Rows are points. To make a cloud, some directions were put in groups of two or more. Within a group, all points are equally far from the middle, so they leave a hole (a ring in 2 directions, a hollow ball in 3). The other directions are filled evenly. Then the cloud was stretched, turned, moved and blurred a little. Count the holes, and give their numbers of directions, smallest first.

Cloud, 19 rows:
-13.4; 5.2; 3.1
18.8; 19.9; -7.5
9.1; -10.8; 21.2
21.4; 3.0; 19.9
6.0; 20.9; -8.1
-11.5; 8.9; 0.2
19.5; 6.8; 19.4
5.9; -10.7; 21.3
7.2; 19.3; 7.1
25.1; -0.8; 17.8
24.2; -13.2; 12.9
4.9; -19.4; 14.3
1.9; -12.7; 19.1
31.3; 3.2; 9.1
20.3; -13.4; 15.8
4.3; 9.7; -23.4
-12.5; 6.9; -9.7
19.8; 10.1; 17.5
3.3; 20.3; -0.9
Holes: 1 (3)

Cloud:
11.2; 14.8; -1.5; 4.9
22.8; -10.5; -20.9; -16.1
1.0; -25.2; -5.4; -14.9
6.9; 11.6; 4.8; 0.7
1.4; -0.3; -17.5; 13.7
-3.8; -21.1; -5.7; -5.7
21.8; -23.4; 11.1; -9.9
19.9; -16.4; -19.5; -8.5
14.3; -18.0; 15.0; -26.8
24.1; -11.6; 6.4; -14.7
-10.7; -0.8; -21.1; -4.1
28.0; -14.7; -2.9; -6.6
18.5; 9.2; 12.9; 6.1
-1.5; -7.4; -3.1; 12.8
2.6; -27.2; 0.1; -14.0
2.7; -10.8; -18.9; 7.4
-8.1; -25.7; 15.1; -2.4
15.9; -18.9; -13.9; -14.7
7.2; -0.8; -4.3; 25.0
16.0; -19.0; -5.8; 18.4
17.6; 2.2; 14.2; -10.5
-3.2; 8.9; 4.6; -24.3
6.0; -25.0; -5.2; -15.7
30.8; -15.3; 9.4; -2.4
17.3; -14.1; 9.9; -24.0
7.9; -31.4; 12.4; -13.0
1.1; 0.1; -20.5; 12.3
2.2; 2.7; 9.0; -32.7
24.7; -1.0; -6.0; -15.9
Holes: 1 (2)

Cloud (48 x 6):
-22.8; 8.0; -6.0; -11.6; 5.2; -4.0
-6.8; 23.4; 9.5; 18.3; 0.6; -13.6
-7.6; -8.0; 8.7; 12.6; 11.0; 16.9
-4.8; -22.9; -10.0; 20.6; -13.9; -16.1
-18.6; 5.2; -18.7; 20.5; 15.5; -11.2
3.6; 12.5; 6.4; 10.2; 12.2; 19.6
25.3; 0.8; -14.9; -8.0; -7.9; 19.4
13.9; -6.7; -15.8; 34.5; -3.5; 8.0
5.0; -3.0; -4.5; 9.0; 23.1; -25.4
11.9; -16.0; -6.0; -11.0; 4.6; 25.1
-14.4; 4.2; 10.0; -9.2; 10.8; -23.2
13.9; -32.4; 1.2; 16.2; -6.4; 13.5
-15.5; -24.8; -9.4; 16.3; -5.4; 4.6
-0.8; -12.2; -30.3; -9.0; 1.1; 2.6
25.5; -1.9; 0.7; -14.2; 8.6; 12.1
14.9; -12.4; 13.3; -22.4; -11.9; 0.5
16.2; 21.6; 14.9; 6.3; -14.4; -3.0
2.9; -34.0; 7.0; -4.6; 10.3; 5.4
23.9; -16.6; -6.4; -6.2; -20.4; 15.0
-2.2; 3.1; 12.8; 1.7; 20.7; -24.1
5.8; 36.3; -14.8; 4.3; 5.4; -4.4
-12.6; -12.1; -10.9; -22.3; 1.3; -7.7
21.7; 2.4; -16.1; 21.0; -12.3; -10.6
14.3; 1.4; 5.2; -0.6; -32.0; 8.8
-9.6; 9.5; -6.4; 25.7; 15.4; 11.0
16.9; 7.1; -18.5; 2.5; 1.2; 26.0
-2.6; 5.2; -23.4; 8.3; -27.6; -9.1
6.7; 24.6; 0.0; -25.2; 1.7; -0.2
-8.5; 14.3; 19.7; -0.8; -0.6; -8.6
10.1; 22.4; 14.0; -9.8; -13.7; 5.7
-0.8; -12.2; -14.4; 19.1; 6.2; -27.0
-6.7; -14.4; -17.1; 24.3; 12.2; 15.7
10.5; -28.0; 8.6; -12.9; -3.4; -15.4
23.3; -11.6; 7.2; -5.9; -1.9; -21.1
11.5; -29.9; 2.9; 4.0; -20.9; -4.5
-8.3; -7.5; -20.6; 13.1; 24.8; -9.8
13.1; 12.5; -21.7; 9.4; 12.6; -13.0
-20.5; 2.0; 0.3; 13.8; -7.5; 5.7
8.7; -19.4; 10.6; -3.4; -4.4; -26.7
-13.1; 24.5; -4.9; 7.3; -17.3; -16.1
23.7; 19.3; 9.4; 9.0; -11.9; 6.0
-0.5; 23.7; -26.4; 6.4; -0.2; 15.3
-1.3; -4.9; -5.7; 9.7; -20.6; -27.4
-16.7; -27.0; -7.8; -0.5; 11.3; -7.8
6.8; 18.8; 4.9; 23.7; 7.0; -18.4
-5.4; 4.6; -16.1; 14.3; -29.7; -6.7
-2.1; 7.9; 0.8; 11.4; -25.3; -22.6
-11.5; 27.2; -17.6; 14.0; 4.4; 8.9
Holes: 1 (6)
